Each row is a point. The points of each table are mixes of a few directions, plus a little noise. Count the directions of each table, and those that both share. Where both have some left over, give the other angles between the two spaces (their principal angles), to ten degrees, smallest first.

First:
[[-47 -37 -27]
 [-21 -16 -12]
 [ 34  26  19]
 [ 34  27  20]]
Second (5 x 3):
[[ -3  48  58]
 [  2 -31 -37]
 [  0 -11 -14]
 [  2 -30 -36]
 [ -2  25  29]]
Directions: first 1, second 1, shared 0; angles 50

First (8 x 4):
[[-19   0  24   7]
 [ -2   0  -1   1]
 [-10  -5  46  -5]
 [ 22   0 -27  -9]
 [-67   9  23  42]
 [ 25   6 -74   3]
 [ 20  -7  20 -20]
 [ 31  -4 -10 -20]]
Second:
[[ -9  -7  58  -9]
 [ -3  -2  22  -3]
 [ -5  -4  35  -5]
 [  6   5 -42   6]
 [ 15  12 -95  15]
 [ -5  -3  27  -5]
 [  0   0  -5   1]]
Directions: first 2, second 1, shared 1

First (8 x 6):
[[-48  15  12  11 -43  19]
 [  1  -9  14  -7  -4   7]
 [-22  34 -44  21   6 -17]
 [ 21 -26  30 -17   1  10]
 [ 22 -21  21 -13   5   6]
 [ 16 -21  29 -15   0   9]
 [ -2  52 -95  31  43 -45]
 [ 10 -23  29 -12  -4   9]]
Second (9 x 6):
[[ 10   5 -17   2  16 -11]
 [ -4  -2   7  -1  -7   4]
 [ 16   7 -26   3  25 -17]
 [-36 -16  59  -7 -56  38]
 [-31 -14  51  -6 -48  33]
 [-12  -6  20  -3 -19  13]
 [ -6  -3   9  -1  -9   6]
 [ 16   7 -27   3  26 -17]
 [ 46  21 -75   9  72 -48]]
Directions: first 2, second 1, shared 1

First, 9 rows:
[[ 16  20  26  21 -10 -70  28  46  10]
 [ -8 -19  -5  -9  10  69 -58 -63  15]
 [ 13   1   8  15   1 -15 -15   2   8]
 [ 13  -5   8  16   6   5 -33 -17  13]
 [  1  20  42   7 -14 -49  26  31  25]
 [-20  -7 -18 -23   1  40   5 -18  -9]
 [ 31   5 -94   1  49  -6 -20  23 -36]
 [ -8 -32   8  14 -25  33  -5 -29 -25]
 [-38  17  22 -35 -22  -5  71  28   3]]
Second (10 x 9):
[[-49 -31  35 -21 -37  32   0   1 -20]
 [  6   9  18 -18  37   7  -9   5  26]
 [-31  18  10  -9  33  -9 -22  11  28]
 [ 58 -40 -21  48   8 -22  31  29 -78]
 [  8 -41  14 -17 -46  15 -21  20 -43]
 [ -8  17 -16 -46 -82   6 -70 -19  42]
 [ 13  -5  12  19  22  16  65 -22  -9]
 [  3  47 -18  -2  24 -15  -6 -24  58]
 [  6  13 -17  21  21 -19   7   3   2]
 [ -6   8 -14  27  20 -13  21  -3  -7]]
Directions: first 4, second 5, shared 2; angles 70, 90

First:
[[-25  -2   1 -15   3 -13   8   8   1 -25 -48]
 [ 35  28  15 -95  46 -28  31  27  -6   2 -19]
 [ -1 -13  -6  48 -58   7 -52 -81   7  20  -6]
 [-20   7 -10  19  -5  -8   1  13  24  23  11]
 [  2 -21  -8  21 -21  41 -10  -4 -44 -25 -12]
 [ 17   8 -17  24 -40  17 -27 -35  -2  52  37]
 [  3   6  -3 -42  11 -14  41  35   2 -17 -17]
 [ 22  -1 -12 -41 -31 -12  35 -15   0  -8 -18]
 [ -7  10   0  26  18  14 -30  16   0  32  29]
 [ 25 -30   4  47   9  26  34  12  -1 -38  77]
 [-46  10  33   7  66 -28 -26  27  24 -17 -34]]
Second (8 x 11):
[[  0 -17 -30  23  11   8  -5  16  18  -6  -9]
 [-27 -50 -32  21  32   2  -8   1  15  -9 -22]
 [  2  30  53 -34 -11  -9   7 -31 -32  11   8]
 [  3  16 -72 -11 -62 -10 -13  73  48  -2  63]
 [ 23   8 -15  21  -4  12  -1  17  11  -2  -3]
 [-43  14  53 -74 -25 -34   2 -37 -34  14  35]
 [  4   0  37   6  27   6   7 -34 -23   2 -28]
 [ 36   0   5  47  33  28   5  -8  -2  -4 -42]]
Directions: first 6, second 3, shared 0; angles 40, 50, 70

First, 8 rows:
[[-34   4  -1 -20  -5 -44   1  -1  12  37 -26 -23]
 [ 17  17 -32   3  15   6  16  24 -37 -11  50  21]
 [ 25 -20  95   4 -14  26 -19 -11  36   2 -47   0]
 [ 30  18  18   0  18  13  15  33 -32   0  43  26]
 [ -7 -16 -65  27  -4  32  -7 -32   4 -54  10  -2]
 [ -4  -1 -34  -4 -13 -19  -6  -1   1   8  -5  -3]
 [ 23 -11  40   3 -14  12 -15  -3  18   1 -23   6]
 [-49  10 -20 -11  16 -28  16  -7  -2  15  -1 -24]]
Second, 8 rows:
[[-20   6  -9  -3  11  -8  11  -2  -6   2   7  -9]
 [-20   6 -10  -3  12  -7  11  -2  -6   3   8  -8]
 [-76  24 -38 -13  45 -28  40  -3 -24   9  30 -30]
 [-63  20 -31 -11  38 -24  33  -3 -21   8  25 -25]
 [ 67 -21  32  11 -41  25 -33   3  21  -7 -27  27]
 [ 72 -23  36  12 -43  27 -36   2  22  -8 -27  29]
 [ 44 -14  22   7 -25  16 -22   1  13  -5 -17  17]
 [ -3   1  -1   0   1  -2   2   0  -1   0   1   0]]
Directions: first 4, second 1, shared 1

First:
[[ 27  24 -11 -39 -54  19  18 -12  12  21 -27 -47  29  15]
 [-25 -31 -37  14  -9 -13  41  59  13 -22  -2 -37  20  21]
 [-27 -27 -11  32  30 -21   8  33   1 -22  17  14 -11  -2]
 [-22 -23  52  29  75  -3 -66 -25 -30 -11  26  79 -49 -22]
 [ 11  -8  28 -54 -38  45 -29 -17 -13  21 -37 -42  22  34]
 [ -6   0  10  19  28 -10 -12  -9  -7  -6  16  34 -20 -14]
 [  8  17 -13  10   0 -12  14  -5   8   2   8   8  -3 -14]
 [ 33  47 -21  -9 -30  -6  27 -25  18  18  -1  -9   9 -17]]
Second (11 x 14):
[[ 67  95 -56  -8 -57 -17  75 -43  50  26   7 -18   7 -44]
 [  4  18  28 -16   1   3 -32 -26 -21  19  -7  18  11   4]
 [ 29  42  -8  -5 -15  -5  13 -32  12  16   4   7  -6 -22]
 [-15 -14  21 -12   3   3 -25   8 -22   4 -11  -1  18  22]
 [ -2  -4  -4   1  -4  -2   6   9   4  -1   0  -8   6   5]
 [-34 -61   6  30  45   8 -12  34  -4 -38  16  11 -37   3]
 [ 12  15  -5   9   6   0   6 -16   8   1  10  11 -20 -19]
 [-36 -57  29  15  45  12 -38  20 -22 -25   8  19 -25  11]
 [-30 -39  14  -4  10   4 -21  31 -21  -9 -11  -7  15  31]
 [-29 -57 -21  34  28   3  21  46  15 -42  17 -10 -32  -2]
 [ 35  67  -7 -45 -61 -10  11 -29  -4  47 -28 -22  63  11]]
Directions: first 3, second 3, shared 2; angles 40

First:
[[-49  -2 -16   7 -11  25  -1   7  51  20 -13  16  18 -47  11 -17  11  34]
 [-34 -14  -9  27 -23  15  17 -15  12  11   8 -24  33 -46 -42 -50 -19  14]
 [ 25  14  21  -7  -6  10   7  -7  -1 -12 -14 -12 -22   6  -2  -7  -5  -8]
 [ 18  41   8 -17  -8   8  -4  -1  10  20  -6 -20  -4 -25 -13 -22   3  11]
 [ -3 -33 -14  20 -41 -42 -13  28 -17  40 -22 -10 -19 -23 -13   4 -29  33]
 [-12  -5 -10  18 -45  -2  -2   5   3  21 -25 -23  -6 -31  -9  -7 -31  30]
 [ 20 -17  24 -15  63  16  11 -17 -15 -80  19  47 -13  94  50  53  32 -65]
 [ 15 -20   6  -6  15 -39  -8  22 -11  26   9  13 -11  -7 -21 -16  14  -1]
 [ 19  36 -11 -27  54   9  -9 -22 -33 -45  45  14  25  78  39  61  23 -47]]
Second (10 x 18):
[[  6  25  -7 -13  -3  -2 -13   9   5  19  -6  -2  -4  -9   9  11   6  15]
 [-15 -78  23  42  13  10  42 -27 -18 -59  19   5  11  28 -34 -33 -14 -48]
 [-12 -61  17  33  10   7  32 -20 -14 -46  15   5   8  21 -27 -25 -12 -37]
 [-13 -67  20  37  11   7  36 -23 -17 -51  16   6   9  23 -31 -29 -14 -41]
 [ 17  85 -24 -45 -15 -10 -45  31  19  64 -20  -7 -11 -30  37  36  16  51]
 [  0  -3   0   1   1   0   2   0  -1  -1   1  -1   0   0  -1  -1   1   0]
 [ -4 -18   5   9   3   2  10  -7  -4 -13   4   1   1   6  -8  -7  -4 -11]
 [ -8 -41  12  23   8   5  22 -14  -9 -31  11   3   6  15 -18 -18  -8 -26]
 [ 21  95 -27 -53 -14 -10 -51  33  22  72 -23  -7 -13 -34  41  40  18  58]
 [ 13  62 -18 -33 -10  -8 -32  21  14  47 -15  -5  -9 -22  25  27  11  37]]
Directions: first 6, second 1, shared 1

First (8 x 24):
[[-51 -19 -31 -30  -1  -7  35   0  23 -11   5  23 -20  -2  29   3  10 -28
   35  29  14  -1   4 -41]
 [-17 -10  34 -17  15  12  -5  33  -1 -34 -18 -10 -21  23   1  37   7 -19
   15  -9  10   0  13  19]
 [ 53  30  37  51 -14  22 -41 -15 -42  19 -26 -30  39  -3 -48 -31 -35  74
  -34  -9   4  16 -34  46]
 [-40 -17 -39 -27  -1 -14  34  -6  26  -2  15  25 -16  -7  31   0  14 -32
   26  23   4  -5   8 -43]
 [ 62   5  27  -3  29 -19 -35  28   5   2  33 -15 -11  14  -1  48  33 -50
  -45 -76 -52 -25  52  43]
 [ 30   6  31   5  13   2 -25  19  -8  -7   0 -17  -2  12 -12  24   7  -7
  -20 -33 -15  -5  16  34]
 [ 31  26 -20  48 -31   5  -9 -49 -24  45  -4  -3  46 -30 -28 -68 -35  74
  -23  22   4  15 -46  -4]
 [-68 -20 -40 -29 -10  -1  47 -10  21 -11  -5  27 -15  -7  29 -13  -1 -11
   48  53  30   7 -13 -55]]
Second (9 x 24):
[[-34  37  11  14  28  38  53 -22   2 -35 -32  54 -32  -9  39  -1  21  77
   15 -34  10   0  32  -7]
 [ 64  31   8  -4   4 -37  51   6 -67  -7  41 -18  28 -10   0 -26  34 -16
   -2 -46 -38 -21  -4  18]
 [-22 -16 -23   8  15  42 -39   7  52  64  -9  26  -5   9  29  44 -30  13
  -40   1  17  27  46  24]
 [-25 -16  11  -1 -15  -4 -48 -18  36 -58 -41  12 -51   0 -17   0  23  21
   26  23  20  -1 -37 -61]
 [ 11   0  -8  -6   0   9 -20   5   9  -4 -23  31 -33   2  25  23  31  31
    2 -14  22  18  -9 -22]
 [ 47 -22   1 -16 -32 -57 -29  15 -26  -4  34 -60  28   5 -46 -21   3 -72
    5  23 -19 -15 -50 -10]
 [ 27 -14  -2  12  -2 -21 -56  -7  33  26  32 -30  16  -2 -31   8 -17 -50
  -44 -10 -43 -20  24  17]
 [-15  17   4  14  19  15  39  -7  -4  15  20  -5  31  -6   2 -12 -29  -1
  -13  -9 -23 -13  38  38]
 [-53 -13  -3 -20 -16  16  50  21 -33  -4 -19 -17  23  12   1 -17 -36  -2
   50  62  47  25 -36   0]]
Directions: first 3, second 5, shared 1; angles 80, 90
